Each row is a point. The points of each table are mixes of a few directions, plus a little noise. How many directions does each table use, and how many do they share? Where both have some left over, give the other angles between the two spaces (their principal angles), to ten degrees, smallest first.
In the rows, 128 means zero.

First (6 x 2)
[[ 96 124]
 [106 126]
 [118 127]
 [167 132]
 [199 134]
 [ 82 124]]
Second (4 x 2)
[[142 129]
 [ 79 124]
 [189 134]
 [102 126]]
Directions: first 1, second 1, shared 1

First (4 x 2)
[[172 173]
 [136 137]
 [107 107]
 [ 98  96]]
Second (5 x 2)
[[152 105]
 [ 84 171]
 [148 109]
 [155 102]
 [101 154]]
Directions: first 1, second 1, shared 0; angles 90

First (4 x 3)
[[136 111 146]
 [112 138 107]
 [137 188  95]
 [129  75 164]]
Second (4 x 3)
[[129 112 140]
 [108 124 115]
 [ 99  84 134]
 [176 193 123]]
Directions: first 2, second 2, shared 2

First (7 x 4)
[[107 131 159 108]
 [147 127 126 103]
 [150 104 154 143]
 [ 81 139 141 147]
 [148 145  69 111]
 [136  91 185 171]
 [125 158  62 112]]
Second (8 x 4)
[[ 89 110 155 222]
 [150 138 112  76]
 [154 140 110  67]
 [131 129 126 121]
 [151 139 112  72]
 [124 126 131 139]
 [113 121 139 163]
 [113 121 139 164]]
Directions: first 3, second 1, shared 1

First (9 x 6)
[[ 93  87 186 112 159  67]
 [158 162  79 141 102 180]
 [148 150  96 137 111 162]
 [140 142 108 133 117 149]
 [104 100 167 117 149  87]
 [ 97  93 177 114 155  76]
 [157 161  81 141 102 178]
 [118 116 145 123 137 110]
 [138 139 112 132 120 144]]
Second (8 x 6)
[[150 154  91 138 108 168]
 [126 125 131 127 129 125]
 [131 132 121 130 125 135]
 [ 80  73 205 107 170  46]
 [113 110 154 121 142 101]
 [139 142 108 134 118 149]
 [164 170  69 144  96 191]
 [119 117 144 124 136 112]]
Directions: first 1, second 1, shared 1

First (9 x 8)
[[ 95 202 131 114 132 171 148 100]
 [161  83  80 163 101  87 163 123]
 [128 145 146 112 141 129 115 138]
 [143  71 141 131 134 108  95 151]
 [159 132 142 108 146  92 115 161]
 [159 179 114 113 135  93 157 142]
 [104 138 185  95 158 159  73 145]
 [118 108  88 165  95 136 164  93]
 [ 87  95 126 152 111 174 119  93]]
Second (8 x 8)
[[239 142 152 136  81 106 119  99]
 [ 87 127 126 128 146 132 130 138]
 [181 154 162 147 106 103 119 108]
 [210 128 132 126  92 121 124 110]
 [ 54 138 137 140 160 127 130 142]
 [ 69 129 125 131 153 133 131 141]
 [ 83 111 105 115 147 145 135 143]
 [102  95  87 101 139 155 138 143]]
Directions: first 3, second 2, shared 0; angles 60, 70

First (7 x 8)
[[ 32 142  94 154 158 163  75 186]
 [ 76  98 107 148 124 159 119 169]
 [131 130 130 127 128 126 129 126]
 [187 106 149 113 103 113 169  95]
 [156 160 140 115 139 106 124 101]
 [183 162 150 108 133  94 136  84]
 [133 100 128 133 112 137 146 133]]
Second (10 x 8)
[[187 152 157 107 167  89 118  78]
 [138  51 143 137 170 138 124 135]
 [110 111  84 178 136 144  83 103]
 [125 133 122 131 116 130 130 127]
 [103 219 127 101  97 117 135 145]
 [129 122 170  83 118 126 178 174]
 [118 101  86 173 107 147 109 108]
 [155 112 152 116 162 114 126 116]
 [ 83 132 140 103 106 146 159 194]
 [131 148  99 150 100 128 118 100]]
Directions: first 2, second 4, shared 2

First (7 x 9)
[[161 149 140 128 165 104 130 113 140]
 [ 78 118 210 141  67 135 127 110 130]
 [ 84 101 150 130  79 147 122 135 115]
 [181  77  89  93 205  87  89 151  86]
 [111 172  99 147  98 163 160 125 158]
 [141 158  98 134 138 136 144 126 146]
 [139 120 111 121 143 123 123 135 121]]
Second (9 x 9)
[[103 130 149 119  97 115 119 177 115]
 [118 132 138 122 117 122 126 143 121]
 [152 111  95 151 157 145 130  93 153]
 [151 145 143 110 139 129 135  96 109]
 [140 102 142 137  88 124  94 213 116]
 [135 153 150 103 132 123 139 101 105]
 [ 72 118  53 171 181 142 165  52 206]
 [ 98 166 173  88 106 107 140 135  93]
 [182  95 110 152 135 145 104 141 135]]
Directions: first 3, second 3, shared 0; angles 50, 60, 60

First (9 x 11)
[[103 118 129 158 120 142 153 120 141 135 108]
 [167 143 127  79 142 106  88 142 108 118 159]
 [196 155 125  41 152  89  57 151  93 110 183]
 [ 95 115 130 169 117 147 162 116 145 137 101]
 [ 72 106 130 199 108 160 186 109 156 143  83]
 [ 74 107 131 197 109 159 184 109 156 142  84]
 [168 144 127  77 142 105  87 141 107 117 160]
 [146 135 127 106 134 118 109 134 119 124 142]
 [131 130 128 124 129 126 124 129 126 127 131]]
Second (10 x 11)
[[134 104 105 158 129  97 116 127  81 122 144]
 [199  92  98 102  95 154 135 129 187 167 113]
 [173 102 110 121 124 136 102 161 189 135 116]
 [ 82 157 145 120 147 105 162  74  75  96  93]
 [119 162 145 104 113 167  94 136 186 167 166]
 [111  96 110 165 116 109 102 160 140  94 154]
 [ 79 171 150 120 134 118 153  70  66 127 130]
 [119 143 122 131 160  94  71 132 137 105 112]
 [123 150 161 130 141 163 162 153  91 162 157]
 [141 101 131 127 124 138 185 138 128 108  94]]
Directions: first 1, second 6, shared 0; angles 50

First (10 x 12)
[[175  86 131  90 126  79 153 207  76  81  53 138]
 [114 140 127 140 129 142 121 106 143 141 150 125]
 [173  88 131  92 127  81 152 203  79  84  58 138]
 [126 129 128 131 128 130 126 125 130 130 131 128]
 [101 153 126 150 129 157 113  82 158 156 172 122]
 [ 93 160 126 156 128 164 110  69 166 163 183 120]
 [ 96 158 126 154 130 161 110  73 164 160 179 121]
 [124 132 127 132 127 132 125 122 132 132 135 128]
 [112 142 127 140 128 144 120 104 144 143 151 125]
 [166  94 131  98 126  89 148 190  87  90  69 136]]
Second (8 x 12)
[[101 174 129 166 142 176 116 117 121 123 142 115]
 [ 99 178 130 168 143 180 115 116 121 123 142 114]
 [ 94 186 130 175 146 189 113 114 119 122 145 111]
 [153  86 127  94 115  84 139 138 134 132 116 140]
 [111 158 129 152 137 160 120 121 124 125 137 119]
 [119 143 129 140 132 144 124 125 126 127 132 124]
 [166  63 126  75 108  59 145 144 137 135 109 147]
 [181  37 125  54 101  32 152 150 141 137 101 154]]
Directions: first 1, second 1, shared 0; angles 50

First (11 x 14)
[[170 146 110 160 144 138 160 113 107 112 151 134 134 112]
 [152 136 109 153 153 136 136 142 118 108 157 140 143 114]
 [110 115 113 126 156 129  90 191 142 109 155 143 151 128]
 [ 62  95 140  87 124 116  58 193 165 136 114 131 137 150]
 [124 123 122 130 138 130 117 148 132 120 139 134 136 127]
 [103 130 177  86  55 111 151  36 132 185  49  94  76 151]
 [143 137 133 133 118 128 152  94 117 135 120 122 118 126]
 [152 136 110 151 154 137 138 142 118 107 158 138 143 113]
 [125 132 147 114  98 123 146  80 125 152  95 113 105 135]
 [106 113 122 120 142 127  95 175 142 119 140 137 142 133]
 [159 144 125 147 128 133 163  93 111 127 133 125 123 119]]
Second (11 x 14)
[[123 153 114 149 129 141 141 122 137 133 145 123 131 135]
 [154 130  97 117  89 109 144  62 115 139 106 127 119 127]
 [178 128 134 120 125 119 159  92 101 120 118 124 112 113]
 [141 124 149 139 141 135 140 128 113 120 126 133 128 116]
 [ 11  78 146  93 140 124  18 249 184 132 124 147 160 157]
 [144 128 151 161 137 142 157 104 100 123 123 139 134 112]
 [133 145 106 122 121 125 132 122 139 133 138 116 121 136]
 [113 135 141 168 137 148 141 121 120 129 133 140 142 123]
 [142 127 134 130 129 128 138 118 118 125 125 128 125 122]
 [ 87 112 110  86 117 111  74 174 165 135 128 123 130 149]
 [181 149 127 121 138 127 163 115 115 119 143 109 105 119]]
Directions: first 2, second 4, shared 1; angles 50

First (11 x 14)
[[131 117 108 120 115 125 139 145 138 139  99 131 141 118]
 [127 136 139 131 136 128 121 120 122 122 143 125 121 132]
 [133 112  99 117 109 126 146 151 143 146  87 134 147 115]
 [128 123 118 124 121 128 135 137 134 134 113 131 134 123]
 [134 106  89 114 102 123 151 159 149 152  74 137 152 111]
 [117 174 214 159 187 136  75  60  82  76 249 111  76 167]
 [127 133 140 130 136 127 122 120 122 122 142 126 121 133]
 [132 108  89 115 102 123 152 158 150 153  73 136 151 110]
 [135 109  92 115 101 124 152 159 148 150  76 135 151 111]
 [118 161 188 150 170 135  90  79  96  90 215 115  88 156]
 [126 131 134 129 134 129 124 122 125 126 136 128 125 130]]
Second (10 x 14)
[[127 108 117 116  85 147 131 143 145 164  97  90 115 109]
 [124 138 201 160 126 135  69  77  89 108 209 116  57 118]
 [132 117 148 154 129 114 118  90  85  86 157 149 127 109]
 [126 136 149 132 125 135 107 126 133 139 146 122  96 128]
 [125 164 136 124 183 117 123 129 135 112 157 157 136 169]
 [123 114  73 100 121 141 180 158 153 147  68  92 184 138]
 [127 106 111 131 122 126 154 112 101 102 115 119 164 113]
 [136 159 135 131 168  99 110 141 141 122 144 200 121 148]
 [133 116  98 120 122 118 149 146 139 133  94 144 156 121]
 [123 120 108 111 102 147 139 155 157 168  94  92 127 124]]
Directions: first 1, second 4, shared 1

First (11 x 18)
[[138  80 161  73 159 153 111 156 116 148 145 127 124 203  71 210 143 194]
 [119 173  98 179  99 105 143 102 139 109 113 129 132  58 181  52 115  66]
 [136  89 154  83 153 148 114 151 118 144 141 127 125 189  82 195 139 182]
 [135  98 148  94 147 143 118 145 121 140 138 127 126 174  94 178 136 168]
 [118 174  97 180  98 105 144 101 140 109 112 129 132  57 181  50 115  66]
 [129 125 130 124 130 130 127 130 127 130 129 128 128 133 124 134 129 132]
 [132 111 140 108 139 137 122 138 123 135 134 127 127 155 107 158 133 152]
 [136  93 151  88 150 146 116 148 120 142 140 127 125 183  87 187 138 176]
 [121 160 106 164 107 111 139 110 135 114 117 129 131  79 165  73 119  84]
 [125 138 121 140 122 123 132 122 131 124 124 128 129 112 140 111 125 114]
 [119 168 101 174 103 107 143 104 138 111 114 129 132  65 175  60 116  72]]
Second (8 x 18)
[[118  97 132  87 152 107  86 151  95 127 131 128 135 180  93 162 134 139]
 [110 162 112 162 135  97  99 114 102 111 105 120 125  83 157  75  98  86]
 [155  85  87  99  75 149 184 123 164 101 193 159 144 163 111 150 189 147]
 [140 113 123 117  85 140 185 130 175 140 151 141 143 137 132 140 167 125]
 [ 92 145 183 123 165 100  91 155 113 178  71 104 129 133 128 141  95 112]
 [162 108 128 121 140 178 138 120 131 117 161 134 111 148 102 164 134 193]
 [132 148 133 148 174 137  80 116  85 114 116 116 102 112 121 120  85 152]
 [113 169 126 167  98 112 161 116 160 141 100 125 135  69 179  73 119  71]]
Directions: first 1, second 4, shared 1

First (11 x 20)
[[195  92 153 118 185 120 177 151 123 124 155 203 159 199 102 125 165 120
  248 117]
 [133 127 125 124 126 131 137 139 146 132 116 150 117 149 128 126 122 134
  146 145]
 [112 162 117 185 155 134  95 102 177 169  56 135 125 161 163 174 121 123
   98 186]
 [ 74 129 141 131  73 144 109 181 121 160  88 132 110 125 176 134 160 140
  120 132]
 [123 128 130 142 133 125 103 112 105 129 139  91 148 100 133 133 149 114
   98 101]
 [101 115 139 104  98 138 133 135  91 114 151  97 120  94 135 117 123 134
  102  94]
 [162 140 109 115 135  80 147 129 145 114 160 170 131 121  79 110 111 126
  175 145]
 [ 71 171 124 167 150 125 126  64 125 137 110 103 121 110 150 180  56 131
   65 165]
 [149  96 126  96  97 178 114 157 136 113 114  94 100 135 134  85 148 139
   92 100]
 [176 115 105 116 117 143 104 146 172 121 107 121 111 144 115  92 153 130
  117 129]
 [117 130 138 112 143  85 159  93  67  94 209 117 157  73  91 131  94 121
  142  88]]
Second (9 x 20)
[[ 63 166 129 136 102  79 153 142 119 148 132 184 121 110 135 158  92 138
  171 169]
 [100 162 119 143 125  92 143 125 146 141 120 174 119 129 124 151  93 135
  156 176]
 [123  83 164 125 131 210 133 156 115 145  88 111 118 186 178 132 163 136
  121 106]
 [115 133 138 141 145 120 133 107 105 131 142 122 147 118 132 148 123 119
  129 120]
 [206  84 137 147 200 206  97  85 140 122 102  60 148 183 140 125 170 107
   72  89]
 [217 129  84 122 126  89  76 139 176 113 141 119 143 106  75  75 186 108
  130 116]
 [ 97 144 104 107  66 116  98 134 123 114 140  79 107  56 123 100 117 136
   61 114]
 [104 122 152 125 130 123 159 144 100 137 141 160 137 138 138 145 130 131
  174 123]
 [125 132 124 107 127 119 159 120 130 107 148 143 112 125 108 121  81 138
  138 142]]
Directions: first 6, second 6, shared 6

First (10 x 24)
[[135 124 129 141 150 138 112 129 132 127 114 129 133 130 167 105 132 129
  148 120 130 148 130 137]
 [153 108 121 168 170 119 102 151 138 126 138 158 161 114 187 122 131 148
  133 117 160 140 147 140]
 [114 143 138 113 128 159 119 108 124 128  90  95 102 148 144  86 137 107
  167 125  94 158 111 132]
 [ 76 170 152  59  74 190 141  69 106 132  54  46  48 174  86  66 141  74
  190 138  38 159  76 120]
 [123 130 124 115  88  94 164 136 125 129 173 142 135 116  50 190 115 138
   70 143 143  78 133 111]
 [123 130 124 113  90 100 161 134 123 128 165 135 131 117  53 183 115 136
   75 144 139  82 131 112]
 [142 117 131 164 194 161  78 129 136 129  82 128 137 136 246  55 147 128
  195 104 128 192 130 154]
 [135 121 120 131 113 100 146 140 131 127 164 150 145 115  88 175 119 143
   84 136 153  93 139 120]
 [150 109 117 159 148  97 123 155 138 126 163 166 164 106 141 160 121 153
   99 125 168 111 151 130]
 [125 130 129 121 116 124 135 127 125 129 134 128 125 130 109 139 126 128
  118 130 126 118 127 124]]
Second (8 x 24)
[[134 118 125 122 108 114 153 137 125 117 168 156 164 114  82 177 123 154
   81 144 153  86 152 122]
 [136 115 124 120 103 111 160 139 124 115 178 163 173 110  69 189 121 160
   68 149 160  75 158 121]
 [150 121 107 185 170  58  98 169 152 152 149 142 104 110 178 143 110 117
  121  96 161 146 113 122]
 [109 141 143 101 122 180 123  97 117 124  81  95 109 152 141  76 143 111
  175 132  87 156 115 136]
 [128 132 127 138 143 125 113 130 133 136 113 118 109 132 155 109 128 116
  147 117 121 149 115 130]
 [123 128 133 111 113 145 141 118 121 119 129 129 141 131 106 132 132 136
  122 140 124 116 136 129]
 [132 120 126 118 107 122 152 132 123 117 162 151 162 117  83 170 125 152
   86 145 148  89 150 124]
 [110 150 139 129 160 170  84 102 129 144  45  70  61 160 210  28 143  80
  224 102  71 209  83 141]]
Directions: first 2, second 2, shared 1; angles 50
